Every row gives one point. To make a cloud, some directions were put in groups of two or more. Within a group, all points are equally far from the middle, so they leave a hole (a ring in 2 directions, a hollow ball in 3). The other directions are filled evenly. Then the cloud was stretched, turned, moved and blurred a little. How many holes are there, and how many directions does each take, smallest first?

Cloud (22 x 3)
-0.030 -0.035 0.010
-0.001 -0.045 -0.026
0.028 0.006 0.015
0.009 0.032 -0.002
-0.004 -0.010 -0.016
0.005 0.018 0.001
0.036 -0.025 -0.012
0.012 -0.002 0.032
-0.051 0.006 -0.058
0.043 0.008 0.012
-0.025 0.020 -0.043
-0.005 -0.014 -0.031
-0.006 -0.015 -0.034
-0.026 0.000 -0.066
-0.036 -0.034 -0.048
0.023 -0.059 -0.028
-0.023 0.028 -0.032
-0.015 -0.059 0.006
-0.014 -0.009 0.018
0.002 -0.044 -0.052
0.022 -0.037 -0.017
-0.025 -0.001 -0.042
Holes: 0

Cloud (26 x 4)
0.029 0.020 0.006 0.001
0.008 -0.013 0.005 -0.040
-0.043 0.016 -0.032 -0.004
0.005 -0.047 -0.054 -0.007
0.016 0.020 0.016 0.003
-0.043 -0.003 -0.011 0.044
-0.005 -0.013 -0.008 -0.044
0.024 0.021 0.010 0.002
0.025 -0.003 0.015 -0.026
-0.040 0.001 -0.004 0.046
-0.004 -0.042 -0.061 0.009
-0.023 -0.043 -0.051 0.033
-0.033 0.024 -0.015 0.018
-0.025 -0.016 0.001 -0.038
0.002 -0.046 0.033 0.035
0.011 0.030 -0.036 0.009
-0.049 -0.028 -0.002 -0.018
0.055 -0.021 -0.004 -0.004
0.019 -0.032 -0.036 -0.034
0.002 -0.055 -0.048 -0.002
-0.059 -0.025 -0.025 0.025
0.053 -0.037 -0.003 0.008
0.035 -0.020 -0.021 0.048
0.024 0.025 -0.033 0.013
-0.018 0.013 0.015 0.032
-0.008 -0.023 0.013 0.059
Holes: 2 (2, 2)

Cloud (46 x 6)
-0.038 -0.011 0.016 0.021 -0.005 -0.026
0.002 0.050 -0.006 -0.031 0.045 -0.015
-0.022 0.035 -0.046 0.023 -0.033 0.031
-0.020 -0.015 0.008 -0.037 -0.046 0.003
-0.045 -0.016 0.015 -0.024 -0.022 -0.007
-0.013 0.025 -0.037 0.064 -0.036 0.011
-0.043 -0.039 0.025 0.009 0.051 -0.006
-0.027 -0.007 -0.063 0.023 0.018 -0.002
0.008 -0.011 -0.026 0.030 0.018 -0.040
-0.012 0.027 0.064 0.010 0.000 -0.020
0.028 -0.018 0.022 0.014 0.000 0.028
-0.012 0.019 -0.041 0.008 0.050 -0.048
-0.002 -0.023 -0.001 0.038 0.013 0.043
-0.016 -0.015 0.012 0.038 -0.064 0.024
-0.009 -0.006 -0.004 -0.046 0.037 0.045
-0.075 -0.003 -0.045 0.011 -0.014 0.011
0.015 0.029 -0.011 -0.014 -0.045 0.032
-0.025 0.041 -0.041 -0.012 0.037 -0.005
-0.006 -0.004 -0.060 -0.010 -0.008 0.033
-0.028 0.037 -0.062 0.003 -0.019 0.051
-0.012 0.021 -0.058 -0.017 0.012 -0.045
0.000 -0.021 -0.015 -0.018 0.006 0.000
0.004 0.026 -0.017 -0.045 0.051 -0.030
-0.052 0.011 0.025 0.048 0.016 0.000
-0.050 -0.044 0.043 0.007 0.015 0.015
0.012 0.075 -0.015 0.027 0.008 0.020
-0.022 0.041 -0.025 -0.025 0.058 -0.018
-0.018 -0.014 -0.025 -0.023 -0.004 -0.019
0.008 0.011 -0.028 -0.007 0.017 -0.003
-0.038 -0.036 -0.004 0.047 0.003 0.018
0.001 -0.023 -0.005 -0.025 0.056 0.024
-0.004 -0.011 -0.042 0.029 0.046 -0.024
-0.031 -0.024 0.026 0.031 0.037 -0.009
0.039 -0.015 -0.009 0.003 -0.010 0.060
-0.013 -0.006 -0.006 0.042 -0.042 0.030
-0.003 -0.011 -0.009 0.009 0.019 -0.045
-0.007 -0.021 0.003 -0.023 0.061 0.052
0.020 -0.041 -0.038 0.004 0.012 0.045
-0.001 0.035 0.003 0.025 -0.017 0.002
-0.004 0.026 0.007 -0.002 -0.060 0.001
-0.022 0.034 0.046 0.007 -0.004 0.006
-0.038 -0.022 0.003 0.011 -0.011 0.021
-0.015 0.027 -0.007 0.036 -0.030 -0.018
-0.015 0.010 -0.032 0.043 0.004 -0.015
0.036 0.003 -0.029 0.029 -0.020 0.008
-0.042 0.004 -0.040 0.030 0.024 -0.028
Holes: 0

Cloud (72 x 8)
-0.033 0.019 -0.016 -0.042 -0.028 -0.016 -0.009 -0.031
-0.029 -0.062 0.008 -0.007 0.020 0.006 -0.009 0.005
0.038 0.041 -0.007 0.026 -0.026 0.004 -0.012 -0.009
0.005 -0.003 -0.048 -0.033 -0.027 0.019 -0.002 0.048
-0.002 -0.023 0.004 0.024 -0.058 -0.036 0.008 -0.018
-0.009 -0.039 -0.018 -0.045 -0.063 -0.021 0.014 0.000
0.009 0.009 -0.032 -0.024 -0.011 -0.053 0.052 -0.012
0.028 -0.073 -0.001 -0.045 0.010 0.017 0.021 0.008
0.010 -0.064 -0.026 -0.085 0.001 -0.010 -0.003 0.037
0.035 0.001 0.002 0.011 -0.026 -0.043 -0.040 -0.007
0.013 0.019 0.002 0.008 0.034 -0.045 -0.018 0.032
-0.033 -0.013 -0.035 -0.060 -0.001 0.000 -0.029 0.047
0.024 -0.056 -0.020 -0.032 -0.023 -0.036 -0.027 0.034
0.019 0.001 0.010 -0.056 -0.023 -0.046 0.013 0.016
0.010 -0.005 0.004 -0.030 0.026 -0.067 -0.004 0.040
-0.027 0.050 0.024 0.031 -0.017 0.011 -0.020 -0.004
0.015 0.060 0.013 0.006 0.019 -0.028 0.023 -0.018
-0.007 -0.052 0.022 -0.019 -0.030 0.026 -0.049 0.000
-0.006 0.049 0.026 0.000 -0.022 -0.017 0.041 -0.001
0.035 -0.011 -0.029 -0.012 -0.002 -0.038 0.067 -0.002
-0.034 -0.014 0.010 -0.075 -0.025 0.021 -0.012 0.031
0.004 0.053 -0.016 0.003 -0.039 0.024 -0.020 -0.011
0.040 -0.014 -0.026 -0.023 -0.006 -0.064 -0.013 -0.019
-0.003 0.017 -0.010 0.004 -0.046 -0.004 -0.015 0.041
0.025 -0.073 0.013 -0.016 -0.019 0.017 -0.021 0.005
0.049 0.013 -0.022 -0.044 -0.020 0.011 0.006 0.002
-0.029 -0.045 -0.025 -0.005 -0.003 0.033 0.003 0.022
-0.011 -0.006 0.035 -0.009 -0.018 -0.046 0.037 0.012
0.008 -0.054 0.030 0.014 0.027 -0.005 0.018 0.008
0.025 -0.043 0.009 0.031 -0.031 -0.035 0.017 -0.017
0.000 0.019 0.053 0.019 -0.048 0.011 0.010 -0.013
-0.009 -0.042 0.032 0.014 -0.020 -0.053 0.001 -0.018
0.013 -0.064 0.031 -0.008 -0.006 -0.019 -0.037 0.008
0.045 0.005 -0.017 0.007 0.038 -0.029 -0.002 -0.005
-0.003 0.004 -0.026 -0.049 0.026 -0.003 0.055 0.038
-0.001 -0.009 -0.044 -0.075 0.009 -0.013 0.040 0.014
0.001 -0.072 0.015 -0.031 0.024 -0.043 0.029 0.011
-0.023 -0.016 0.022 -0.050 -0.012 -0.037 0.025 0.034
0.042 -0.022 -0.057 -0.014 0.020 -0.027 0.038 -0.004
-0.002 0.009 0.014 0.011 -0.017 -0.060 0.035 0.016
-0.018 -0.020 -0.006 -0.036 -0.067 -0.003 -0.011 -0.038
0.056 -0.013 0.023 -0.009 0.005 -0.035 0.037 -0.004
0.045 0.005 0.028 0.014 0.020 -0.003 0.036 0.001
0.014 0.009 0.024 0.000 0.033 -0.035 0.028 0.045
0.025 -0.020 -0.032 -0.067 -0.041 0.008 -0.018 -0.008
-0.029 0.035 0.036 -0.036 -0.029 -0.016 -0.011 0.001
0.011 -0.018 -0.046 -0.049 0.030 -0.047 -0.001 -0.002
0.032 -0.002 -0.055 -0.029 0.012 -0.060 0.033 0.015
0.023 0.032 0.019 -0.003 0.030 -0.053 0.009 0.024
0.010 0.049 -0.013 0.026 -0.028 0.015 0.030 -0.022
-0.017 -0.013 -0.019 0.006 -0.056 -0.026 -0.005 0.024
0.037 0.006 0.032 0.016 0.029 -0.016 -0.004 -0.020
0.014 0.007 0.003 -0.011 -0.042 -0.025 -0.050 0.015
-0.002 0.036 0.013 0.047 -0.039 -0.004 -0.024 -0.014
-0.024 -0.021 0.004 0.016 -0.040 0.045 0.006 0.000
-0.027 0.019 0.009 0.030 -0.060 0.009 0.003 -0.023
-0.033 0.039 0.021 -0.024 0.023 -0.029 0.007 0.004
0.019 0.018 -0.021 0.025 -0.030 -0.054 -0.008 -0.032
-0.012 -0.008 0.057 -0.022 -0.017 -0.013 0.012 -0.034
0.013 0.038 -0.015 -0.026 -0.010 -0.038 0.034 -0.034
-0.018 -0.024 0.001 -0.014 0.048 -0.047 0.001 0.001
0.017 -0.016 -0.026 -0.013 0.035 -0.040 -0.021 0.044
-0.009 0.041 -0.043 0.017 -0.002 -0.034 0.025 -0.010
0.001 0.043 0.046 0.008 -0.009 -0.035 0.011 0.011
-0.010 0.038 -0.003 -0.006 -0.047 0.009 -0.003 -0.051
0.025 0.030 0.005 -0.043 -0.028 0.006 -0.016 0.022
-0.020 -0.024 -0.054 -0.032 0.022 -0.038 -0.013 0.033
0.059 -0.056 -0.022 -0.031 0.005 -0.035 0.018 0.001
-0.015 -0.042 0.008 0.002 -0.009 0.003 0.011 -0.047
0.064 -0.002 -0.016 0.003 -0.018 -0.033 -0.007 -0.007
0.019 0.009 -0.062 -0.009 -0.037 -0.025 -0.007 -0.013
-0.009 0.014 -0.017 0.002 0.001 -0.048 -0.007 -0.043
Holes: 1 (8)

Cloud (104 x 9)
0.019 0.062 0.081 -0.032 -0.012 0.028 0.020 -0.002 0.011
0.036 0.009 0.020 -0.044 -0.009 0.015 -0.028 0.035 -0.029
0.017 -0.022 0.050 -0.014 0.033 0.000 0.016 -0.025 -0.011
0.009 -0.007 0.025 -0.013 0.042 0.031 -0.046 0.006 0.024
-0.021 0.036 0.028 0.030 -0.055 -0.011 0.018 0.031 0.029
0.035 0.009 0.026 -0.028 0.006 -0.017 -0.026 0.034 -0.012
-0.071 -0.017 0.014 -0.036 0.020 -0.011 -0.051 -0.047 0.014
-0.005 -0.005 -0.018 -0.058 0.042 -0.004 0.017 -0.049 -0.004
-0.049 -0.030 0.030 -0.004 0.036 -0.003 0.014 0.037 0.026
0.056 0.000 0.026 -0.040 -0.007 -0.013 0.019 -0.045 -0.011
0.030 0.012 0.057 -0.035 0.031 0.002 -0.042 0.015 -0.025
0.000 -0.018 0.075 0.024 -0.019 0.038 -0.017 -0.020 -0.034
-0.070 -0.002 0.038 -0.001 0.001 0.016 -0.005 -0.021 -0.005
-0.025 -0.009 -0.034 -0.034 -0.028 -0.002 -0.019 -0.058 0.027
-0.011 0.017 0.006 0.052 0.003 -0.027 -0.002 0.019 0.011
-0.064 -0.013 -0.010 0.034 -0.021 -0.020 0.001 0.019 0.016
-0.023 -0.017 0.002 0.000 0.041 0.018 0.004 0.052 0.022
-0.018 0.014 -0.019 -0.014 0.061 -0.027 -0.009 -0.030 -0.009
0.054 0.007 0.048 -0.038 0.000 -0.002 -0.004 0.019 -0.029
-0.042 0.020 0.045 0.003 -0.037 -0.047 0.002 -0.015 0.002
0.018 0.025 -0.010 -0.037 0.025 0.002 0.010 0.008 -0.053
-0.007 -0.001 -0.005 -0.006 -0.074 -0.035 -0.024 -0.029 -0.005
-0.006 -0.014 0.007 -0.009 0.047 -0.019 0.002 0.041 -0.012
0.011 0.018 0.040 -0.045 0.025 -0.006 0.003 0.039 0.027
-0.004 -0.014 0.079 0.023 0.006 0.026 -0.013 0.012 -0.019
-0.011 -0.025 0.004 -0.019 -0.057 -0.034 -0.014 -0.066 0.012
0.005 0.005 0.037 -0.026 0.029 -0.004 0.027 0.051 -0.023
-0.040 -0.057 0.017 -0.006 -0.022 -0.034 -0.011 -0.064 0.009
-0.025 0.015 0.039 -0.008 0.027 -0.029 -0.028 -0.035 -0.004
0.012 0.013 -0.036 -0.026 0.002 0.022 0.012 -0.055 0.022
0.014 -0.010 0.041 0.016 -0.013 0.031 0.021 -0.041 -0.003
0.036 0.032 0.065 0.013 0.010 0.033 0.041 0.018 0.004
-0.015 0.004 0.049 0.034 -0.025 0.017 -0.006 0.061 -0.013
-0.007 0.012 -0.049 0.026 -0.039 -0.002 -0.019 -0.023 -0.006
-0.007 0.016 0.010 0.029 -0.083 0.007 -0.014 -0.023 -0.006
0.002 0.014 -0.028 -0.015 -0.014 -0.029 0.014 0.038 0.037
0.001 0.009 0.032 -0.043 -0.066 -0.012 0.044 0.028 -0.001
-0.033 -0.023 0.025 0.033 -0.044 0.012 -0.022 -0.010 0.016
0.034 0.014 0.016 -0.050 0.028 0.012 -0.010 -0.024 -0.046
0.034 -0.007 -0.048 0.000 -0.020 -0.013 0.048 -0.003 0.028
-0.019 0.007 0.058 -0.002 -0.020 -0.057 0.025 0.041 0.015
0.000 0.007 -0.004 -0.078 -0.006 0.015 0.037 -0.029 0.011
-0.034 0.031 -0.017 -0.038 -0.019 0.039 0.005 -0.036 0.022
-0.013 -0.036 0.037 -0.054 0.023 -0.002 -0.007 -0.014 0.011
-0.009 0.013 0.052 -0.026 -0.006 0.052 -0.058 -0.004 -0.003
-0.001 0.002 0.065 0.016 0.015 0.053 -0.033 0.015 -0.024
0.012 0.010 0.061 -0.002 0.006 0.060 0.014 0.036 -0.015
-0.023 -0.009 0.064 -0.045 -0.044 -0.004 0.028 -0.021 0.015
-0.010 0.001 0.052 0.019 -0.015 -0.006 0.051 0.071 0.000
-0.009 0.019 0.071 0.029 0.005 0.018 0.015 0.022 0.017
-0.001 0.043 -0.013 -0.015 0.030 -0.006 -0.016 -0.016 0.034
-0.016 0.015 0.043 -0.005 -0.015 -0.053 0.007 0.041 0.002
-0.045 -0.031 -0.026 0.028 -0.022 -0.028 0.029 0.024 0.039
0.056 0.023 0.015 0.013 0.019 0.018 0.019 0.005 -0.003
-0.029 0.018 0.073 -0.023 0.007 -0.002 -0.050 -0.001 -0.012
-0.018 0.016 -0.039 -0.026 0.033 -0.050 0.004 -0.028 0.005
0.047 0.014 -0.003 -0.013 0.008 -0.043 0.016 0.014 0.034
-0.016 0.019 0.019 0.011 -0.024 -0.061 -0.011 -0.024 -0.009
0.033 0.017 0.001 -0.021 0.017 0.002 0.002 0.043 0.021
-0.065 -0.010 0.009 0.017 0.004 -0.030 -0.028 0.029 -0.009
-0.002 0.033 -0.017 -0.044 -0.021 -0.015 0.040 0.009 -0.031
0.040 0.026 -0.010 -0.031 -0.004 0.050 0.038 0.002 -0.007
0.044 0.001 0.054 0.007 0.019 0.012 0.002 0.008 -0.054
-0.055 0.023 0.031 0.009 0.008 0.036 0.000 -0.002 0.022
0.007 0.016 0.033 -0.014 0.054 0.032 0.014 0.041 -0.031
-0.024 0.002 -0.005 -0.006 0.020 -0.048 0.042 0.049 0.010
-0.040 -0.010 0.026 -0.040 -0.039 -0.013 -0.004 0.000 0.026
-0.050 -0.004 -0.014 0.001 -0.006 0.028 -0.032 -0.041 -0.045
-0.005 0.014 0.041 -0.041 0.069 0.005 -0.018 -0.001 -0.012
-0.004 0.018 0.017 -0.005 0.044 -0.013 0.021 -0.028 -0.009
0.039 0.020 0.049 -0.001 0.003 -0.035 -0.001 0.006 0.036
-0.019 -0.030 0.060 0.006 0.039 -0.001 -0.011 0.002 0.005
0.050 0.000 -0.003 -0.018 -0.018 0.048 -0.007 -0.005 -0.024
-0.040 0.011 0.013 -0.042 0.000 0.025 -0.005 -0.038 0.048
-0.037 0.043 -0.002 0.005 0.005 0.017 0.010 -0.017 -0.037
-0.002 0.035 0.039 -0.068 0.041 0.019 0.017 -0.025 -0.001
0.030 0.030 0.055 -0.029 -0.009 0.066 0.008 -0.008 -0.005
-0.003 0.029 -0.032 0.017 0.026 0.024 -0.037 -0.035 -0.012
-0.027 0.000 0.040 -0.043 0.037 -0.019 -0.007 0.038 0.017
0.018 0.006 0.023 -0.067 0.020 0.048 -0.016 -0.006 0.001
-0.041 -0.031 0.050 0.006 -0.048 -0.034 -0.031 -0.016 -0.013
-0.029 0.006 -0.018 -0.019 -0.048 -0.002 -0.035 0.001 0.005
0.058 0.038 0.033 0.021 0.005 0.018 0.006 0.000 -0.008
0.057 0.046 -0.002 -0.029 0.005 0.020 0.017 -0.010 -0.007
-0.030 0.034 0.009 -0.021 0.007 0.064 0.002 -0.026 0.007
0.036 0.020 0.032 -0.017 0.023 -0.034 0.017 -0.019 -0.015
0.015 0.033 0.036 -0.003 0.018 -0.004 0.003 -0.003 0.045
-0.008 0.069 -0.008 -0.004 0.014 0.018 -0.007 0.020 0.009
-0.006 0.002 0.042 0.020 0.039 0.020 -0.025 -0.029 -0.019
-0.042 -0.022 0.039 -0.006 -0.007 0.035 0.014 0.012 -0.006
0.036 0.007 0.040 0.003 0.026 0.061 -0.030 0.013 -0.031
0.019 -0.021 -0.029 -0.043 0.004 0.030 -0.005 -0.012 0.017
-0.079 0.008 -0.022 0.012 0.010 0.013 -0.011 -0.020 0.008
0.030 0.022 0.058 0.009 0.019 0.041 0.024 0.036 -0.008
-0.047 -0.011 -0.032 -0.049 -0.008 -0.007 0.005 -0.019 -0.015
-0.009 0.006 -0.061 -0.002 0.023 0.003 0.030 0.009 -0.016
-0.017 0.007 0.044 -0.053 0.070 0.010 -0.004 -0.004 0.003
0.005 -0.003 0.023 -0.021 -0.008 -0.015 -0.052 0.033 -0.004
0.019 0.027 0.004 -0.039 -0.026 0.021 -0.032 -0.059 -0.037
-0.012 0.005 0.069 0.016 0.009 0.017 0.040 0.008 0.041
-0.003 0.019 -0.019 -0.015 -0.033 -0.025 -0.016 -0.011 -0.055
-0.074 -0.020 0.012 -0.009 0.011 0.036 -0.001 0.004 0.014
-0.003 0.005 -0.052 -0.006 -0.011 0.042 0.000 0.005 -0.033
0.017 -0.013 0.055 -0.029 0.009 0.020 0.008 0.005 -0.042
Holes: 2 (2, 4)
